Each row is a point. Examples show where two turns around zero, p and q, send a point. Write where each new point lands after one turn and then the other. Backwards means that the second turn is done in reverse. Each puzzle has new turns, and all numbers are rounded.

Turn p:
[-0.8  2.3] -> [0.3 2.4]
[1.8 3.1] -> [3.0 2.0]
[-1.0 -5.5] -> [-3.4 -4.5]
Turn q:
[-1.1 -2.6] -> [-1.4  2.5]
[-1.3  6.4] -> [ 5.9 -2.9]
[ 0.8 -0.3] -> [-0.7 -0.4]
[ 1.7 -3.6] -> [-3.9  0.9]
Where do these land?
p, then q backwards: [1.4 1.0] -> [-1.2  1.2]
q, then p: [ 3.8 -2.1] -> [-4.3  0.3]
q, then p: [-5.2  1.1] -> [5.2 1.2]

Turn p:
[ 1.4 -1.0  1.9  3.8] -> [ 2.4  3.0 -2.2 -1.3]
[ 0.5 -3.0  0.5  0.4] -> [ 2.6 -1.0 -1.3  0.0]
[-0.2  4.7  5.8 -2.3] -> [0.2 4.1 6.6 0.9]
[-5.7  2.4 -0.4  1.0] -> [-3.3  1.9 -0.6  5.0]
[-2.5 -2.7 -3.6 -1.4] -> [-1.0 -4.2 -2.2  2.3]
[ 5.0 -4.1 -3.7 -0.5] -> [ 1.7 -4.7 -2.7 -4.9]
[ 1.6  3.7 -0.5 -1.1] -> [-2.7  0.8  2.4 -2.0]
Turn q:
[ 3.1  3.3 -0.6  1.3] -> [ 2.0  1.7 -3.9  0.1]
[ 1.6  1.8  3.3 -2.1] -> [-2.2 -0.6 -3.0 -2.5]
[-0.8 -6.2  0.5 -1.6] -> [-0.3 -5.0  4.1 -0.5]
[-1.9  4.4 -1.7  5.5] -> [2.6 7.0 0.1 0.7]
[-2.0 -3.3 -1.6 -3.1] -> [-2.0 -3.1  2.8  2.4]
Where do these land?
q, then p: [ 9.1 -3.8 -2.8 -0.5] -> [ 4.0 -5.3 -5.1 -6.0]
q, then p: [0.2 0.8 3.2 0.4] -> [-1.2 -2.1  2.1  1.0]
q, then p: [-5.5  0.2 -1.1 -3.5] -> [ 0.2  4.1 -1.0  5.1]
p, then q: [-3.1  1.4 -0.9  1.4] -> [0.7 3.3 1.5 0.9]
p, then q: [-0.6  3.9  1.8  1.4] -> [-2.2  3.7 -1.3 -0.8]
p, then q backwards: [-0.1 -2.6 -0.2  0.8] -> [ 2.6  0.2 -0.8  0.2]

Turn p:
[ 3.4 -0.4 -0.5 -3.4  3.9  0.4] -> [-0.4 -0.9 -0.5 -2.5  3.7 -4.2]
[ 0.4  2.3  5.1 -3.3 -3.8 -1.5] -> [-6.0 -3.8  0.1 -0.5 -0.2  3.0]
[-2.5 -1.7  1.6 -5.0  3.3  4.1] -> [-2.3  0.0  5.9  0.6  2.2 -4.3]
[ 0.9  1.5 -4.6  1.3 -3.9  3.3] -> [-0.1  6.1 -1.4  0.7  1.6  3.1]
[ 0.5  0.0 -2.8  7.2 -1.4  2.2] -> [ 3.7  5.5 -1.8 -0.9 -3.8  2.1]
[-0.6  1.6 -0.8  1.1  2.1 -2.8] -> [ 1.2 -1.4 -2.6  1.7 -1.0 -1.7]
[-2.0 -3.3  2.1  2.0 -0.2 -5.6] -> [ 3.7 -5.5  0.4  0.8 -2.5  2.0]
Turn q:
[ 2.0 -0.1  0.9 -5.0  1.9 -3.5] -> [-0.3  2.5 -0.8 -3.2 -0.5  5.3]
[-0.3  0.4 -2.8  2.8 -4.7 -1.2] -> [-1.2 -1.0  0.8 -2.3  3.0 -4.7]
[-4.8  0.2 -1.4  1.3  0.5 -2.9] -> [-0.3  4.3 -2.2  1.0  1.7 -2.8]
[ 1.3 -3.3  0.3 -0.1  0.9  5.9] -> [-1.8 -3.1  3.5  3.8 -2.8  1.0]
[-2.0 -3.0  4.3 -3.7 -3.1  0.4] -> [ 1.3  3.4  4.7 -1.7 -4.1 -0.1]
[-1.7  6.5 -3.2  2.0  1.9 -2.0] -> [ 0.3 -0.6 -7.6 -0.4  1.9 -2.2]
[ 5.6 -0.7  2.0  2.6  2.6  3.2] -> [ 2.1 -5.6  1.7  2.7  0.8  3.6]
Where do these land?
p, then q backwards: [ 4.0 -1.8  0.2  3.1  2.4  3.8] -> [-1.9  1.6  2.0 -2.5 -4.5 -3.5]
q, then p: [-11.6   0.1  -1.8  -2.2   1.2  -1.0] -> [-1.8  1.1 -8.7  7.1 -2.5  2.9]
q, then p: [ 3.4 -2.7  2.8 -1.8 -2.0 -0.8] -> [-4.0 -1.0  3.0 -2.9  0.0 -0.6]
p, then q: [-0.2 -3.9 -1.5  2.2 -1.8 -1.1] -> [ 0.3 -4.2  1.6 -0.2 -1.3  2.2]
p, then q: [ 2.4  2.2  0.4 -2.8 -4.9  0.4] -> [-2.1  1.0 -2.2  4.2 -3.6 -1.4]
p, then q: [ 3.3  2.7 -1.4 -0.4  3.4 -0.5] -> [-3.0  2.2 -2.9 -1.6  2.6  1.0]
q, then p: [-1.4  3.5  1.4  1.8  1.7 -0.8] -> [ 2.1  1.5 -3.3 -1.2  2.1  0.0]

Turn p:
[-0.8 -5.5  4.3 -0.3  5.8 -3.1  1.8  1.9 -0.1] -> [ 5.2  0.3 -2.8  0.5  2.8  5.8 -2.5  3.0  2.7]
[-0.2 -5.1  2.9 -3.8  3.7 -1.6 -0.8  7.5 -0.3] -> [ 7.8 -1.5  1.1 -0.7  3.1  1.7 -5.3  0.7  4.0]
[ 1.4  1.5  0.5 -1.9  0.1 -2.6 -4.2 -2.6  0.6] -> [ 0.8  4.6 -1.3 -1.1 -1.2 -3.2  1.1  0.8  1.2]
[ 2.3  2.3 -6.0  3.2 -0.4  1.3  1.3 -0.8  0.4] -> [-3.9 -1.9 -0.3  4.2  1.7 -3.2  2.3 -1.0 -2.3]
[ 2.9  2.6 -2.4  0.6 -5.4  1.1  4.2 -2.3  2.2] -> [-5.8 -3.1  1.6  2.4 -4.1 -2.0  2.4  1.2  0.4]
[ 3.9  1.0 -1.4  1.9 -2.9  5.4  0.7 -2.8 -1.6] -> [-3.6 -1.5 -1.1  3.2 -4.5 -1.2  0.2 -4.2 -2.2]
[-4.6 -2.5  1.1 -0.1 -1.5 -3.8 -3.6 -0.1 -2.5] -> [ 2.8  3.8  1.7 -3.3  0.5  0.6 -2.0  3.2 -3.7]
[-1.2  1.4 -3.0  0.1 -1.1  4.6  1.0 -2.9  3.4] -> [-6.9 -0.8 -0.4 -0.6  0.4 -0.9 -0.4 -2.3  0.3]
[-4.5  0.2  3.6 -4.0  4.2 -3.8 -0.6  2.2 -4.5] -> [ 6.3  4.2  3.4 -2.6  2.8  4.5  0.9  0.1  1.4]
[ 0.8  4.3  0.3  4.4 -2.3  2.5  0.2  0.0  2.4] -> [-2.7 -4.0 -2.1 -1.8 -1.4 -2.1  3.5 -1.5 -1.8]
Turn q:
[-1.3  3.6 -3.0  4.4 -0.9  3.6  7.1  5.3  4.2] -> [-1.3  7.1 -4.7  5.5 -3.6 -2.7 -2.7 -4.6  0.0]
[-3.5  1.8  2.4 -3.5  4.2 -0.8 -1.2 -4.1  1.0] -> [ 0.5 -5.3  0.7  3.5  2.7  2.6  3.4 -0.9  1.8]
[-1.5 -0.3 -1.0  0.0  0.3 -5.4 -1.2  0.3  2.1] -> [ 2.5  0.2  1.8  0.3 -0.2  2.0  2.7 -1.4 -4.0]
[ 0.6  1.0 -4.1  1.4 -0.8 -3.9 -1.1 -0.3 -5.5] -> [ 2.3  1.9  0.5 -1.4 -3.1  3.9  0.2  5.4 -1.4]
[-3.0  3.5  3.1 -0.7 -0.3  3.7 -0.8  4.5 -2.6] -> [-3.3 -4.2 -3.9  2.3 -2.5 -0.6 -3.9  0.4 -1.1]
[-1.2 -0.8  2.1  3.5  3.2  4.1 -0.4 -4.2  0.2] -> [ 2.1 -1.0 -0.6  2.6  5.3 -1.0 -2.7  0.7  3.8]
[ 4.8  2.8  2.1 -2.0 -1.4 -0.7 -1.5 -2.0  0.0] -> [-4.0  0.0 -1.1 -2.4  2.7  0.3  3.3  2.4 -0.4]
[ 1.1 -1.3  1.3 -5.2  2.6  1.7 -2.4  4.3 -2.0] -> [-4.0 -4.7  3.6  0.1 -3.0 -2.5 -0.5  1.3 -0.3]
[ 2.5 -1.8 -2.0 -4.8 -3.7 -0.7  3.7 -0.3  2.8] -> [-2.0  2.5  0.8 -4.1 -2.6 -0.8  4.2 -4.0  2.1]
[ 3.4 -4.8  3.1  2.7  0.0 -0.1  0.3 -3.5 -4.6] -> [ 0.1  0.8  3.1 -4.5  4.2  2.2 -4.3  2.6  2.6]
[-1.8 -3.6 -4.0  4.2 -3.1 -1.6 -2.6  0.1  4.4] -> [ 7.1  2.8 -0.2 -1.9  0.2 -3.3  0.5 -1.9 -3.3]
Where do these land?
q, then p backwards: [-4.4  5.5 -3.1  4.0 -0.7  1.5 -3.6 -0.5  1.5] -> [ 5.6 -2.4  0.9  5.6  2.7 -3.3 -2.0  0.1 -1.2]
q, then p: [ 2.1  1.2 -1.9 -1.8 -0.6 -4.1  6.8 -2.1 -4.3] -> [-5.0 -3.8  1.7 -4.7 -1.8  0.2  0.7 -5.3  1.8]
q, then p backwards: [ 4.8  2.0  0.4 -6.0  2.6 -0.2 -2.8  0.8 -0.4] -> [-0.9  4.4 -2.9  1.2 -4.1 -1.9  4.2 -1.3  2.9]
p, then q: [-4.3 -1.8 -3.3 -4.0 -6.2  1.8  1.2  3.2 -2.6] -> [-2.2 -7.6 -0.1 -2.9  4.5  1.5 -3.2 -0.1 -2.4]
q, then p backwards: [ 1.0 -2.4  2.7  0.9  2.6 -6.2  2.4  2.6 -0.1] -> [-5.0 -1.0 -2.1 -1.3 -1.3  2.4  1.9 -0.7 -5.4]
q, then p: [ 2.5 -2.0  0.9  1.5  1.3  4.4 -1.4  3.6  4.7] -> [ 3.0  4.2 -0.9 -1.0  1.6  0.1  3.5  5.1 -1.3]
p, then q: [ 2.1 -4.6  0.1  4.7 -2.7  3.7 -1.9  2.7 -0.1] -> [ 4.4 -0.9  2.6 -5.1 -1.2 -0.5 -1.0  4.8 -0.6]
p, then q: [ 0.8  4.6  2.3  3.6 -1.8 -2.3  0.8 -6.1  2.4] -> [ 0.2  2.6 -2.9  0.4 -7.2  2.5 -0.4 -4.0  1.6]
p, then q backwards: [-1.6  0.6  3.7  0.9  2.2 -0.4  1.3 -0.3 -1.3] -> [-1.4  0.7 -0.5 -0.4 -1.9 -3.1  0.8 -2.9 -0.9]
p, then q: [-3.8 -3.6  0.4 -5.9  0.1  0.0  0.2 -0.3 -0.8] -> [-2.7 -4.7 -2.7  1.5  2.9 -3.2  1.2  0.8 -1.7]
p, then q backwards: [ 0.8  0.6 -2.2  2.1  3.2  1.7 -3.0 -3.7  1.1] -> [ 1.3  3.6  1.5  2.0 -2.4  1.6  1.8  0.6  3.8]
